Each row is a point. The points of each table are mixes of a few directions, plus a little noise. How many directions does each table use, and how many do they share? Where both have some left over, give the other angles between the two spaces (their principal angles), to ten degrees, smallest first.
In the rows, 128 means zero.

First (5 x 2):
[[136  81]
 [126 136]
 [118 183]
 [124 148]
 [134  93]]
Second (7 x 2):
[[ 97 128]
 [150 128]
 [109 128]
 [ 88 128]
 [180 128]
 [179 128]
 [ 92 128]]
Directions: first 1, second 1, shared 0; angles 80

First (6 x 3):
[[ 99 133 112]
 [109 131 117]
 [ 68 137  95]
 [187 119 161]
 [147 125 138]
 [159 123 146]]
Second (7 x 3):
[[188 139 138]
 [ 97 115 132]
 [181 152 118]
 [108 112 140]
 [103 138 107]
 [114  92 165]
 [104 146  97]]
Directions: first 1, second 2, shared 1

First (5 x 4):
[[126 164 118 127]
 [157  99 101 154]
 [144 103 117 142]
 [115  85 158 115]
 [ 98 188 145 102]]
Second (6 x 4):
[[177 104  91 176]
 [112 123 143 138]
 [ 90 127 145 107]
 [103 132 129  92]
 [183 170 124 120]
 [103 112 137 135]]
Directions: first 2, second 3, shared 1; angles 50

First (9 x 6):
[[128 180 166  95 126 114]
 [125  91 117 161 147 125]
 [127  84 105 162 139 132]
 [127 107 119 145 135 129]
 [126  97 116 154 140 128]
 [130 102 100 139 119 143]
 [125  99 124 158 148 121]
 [131 197 158  71 103 127]
 [133 195 149  67  94 134]]
Second (6 x 6):
[[142 150 135 141 143 123]
 [ 89  65 107  92  85 144]
 [144 153 137 142 145 122]
 [166 191 149 164 171 112]
 [101  84 114 103  98 139]
 [126 125 127 127 126 129]]
Directions: first 2, second 1, shared 0; angles 50

First (9 x 6):
[[150 112 154 136 122  84]
 [ 81 125  84 130 194 143]
 [ 92 130  97 132 162 147]
 [140 122 136 125 131 114]
 [ 94 123 116 149 144 120]
 [142 135 160 144  62 119]
 [167 125 150 113 112 116]
 [132 143  98  92 158 179]
 [155 137 159 131  66 127]]
Second (6 x 6):
[[ 95 161 176 132 141 153]
 [152 121  93 110 113 108]
 [141  73 101 159 134 130]
 [100 107 167 171 155 154]
 [132 159 107  98 109 142]
 [148 147 126 100 118  81]]
Directions: first 3, second 3, shared 1; angles 60, 80

First (8 x 8):
[[150 118 131 114 144 152  96 132]
 [ 86 148 122 154  97  82 189 120]
 [192  98 137  90 175 197  36 140]
 [136 125 129 124 134 136 117 130]
 [107 138 125 140 113 106 157 124]
 [134 125 129 124 132 134 120 129]
 [130 127 128 126 130 131 124 129]
 [ 89 146 123 151  99  85 184 120]]
Second (9 x 8):
[[156 104 119 115 110 118 146 148]
 [156 157 147 176 151 102 107  92]
 [147  97 110 112 107 151 163 132]
 [173 155 113 125 154 115 154 132]
 [115  94 138 117  92 118 112 148]
 [111 155 106  92 116 189 159 101]
 [100 130 161 135  87 112  74 115]
 [138 152 111 118 177 112 147 155]
 [ 58 114 147 163 158 136  91 126]]
Directions: first 1, second 5, shared 0; angles 90

First (8 x 9):
[[ 80 104 136 110 128 110 136 148  99]
 [138 133 126 132 128 132 126 124 134]
 [164 146 122 142 128 142 122 113 150]
 [108 118 131 121 128 120 131 136 116]
 [207 168 115 158 128 159 115  95 177]
 [199 163 116 155 128 156 117  98 172]
 [ 75 101 137 108 128 107 136 150  95]
 [ 53  90 141 100 128  99 140 160  82]]
Second (9 x 9):
[[ 96 120 138 108 128  91 138 148  90]
 [150 123 105 154 128 191 139 102 193]
 [113 120 117 113 136  83 155 160  91]
 [144 151 129 117 131  77 145 142  98]
 [138 142 140 116 130  82 104 145  79]
 [131 126 124 125 132 114 120 141 109]
 [116 130 149 141 112 193 126  79 193]
 [139 133 133 148 118 192 122  86 192]
 [124 107 116 129 136 128 103 149 106]]
Directions: first 1, second 4, shared 1
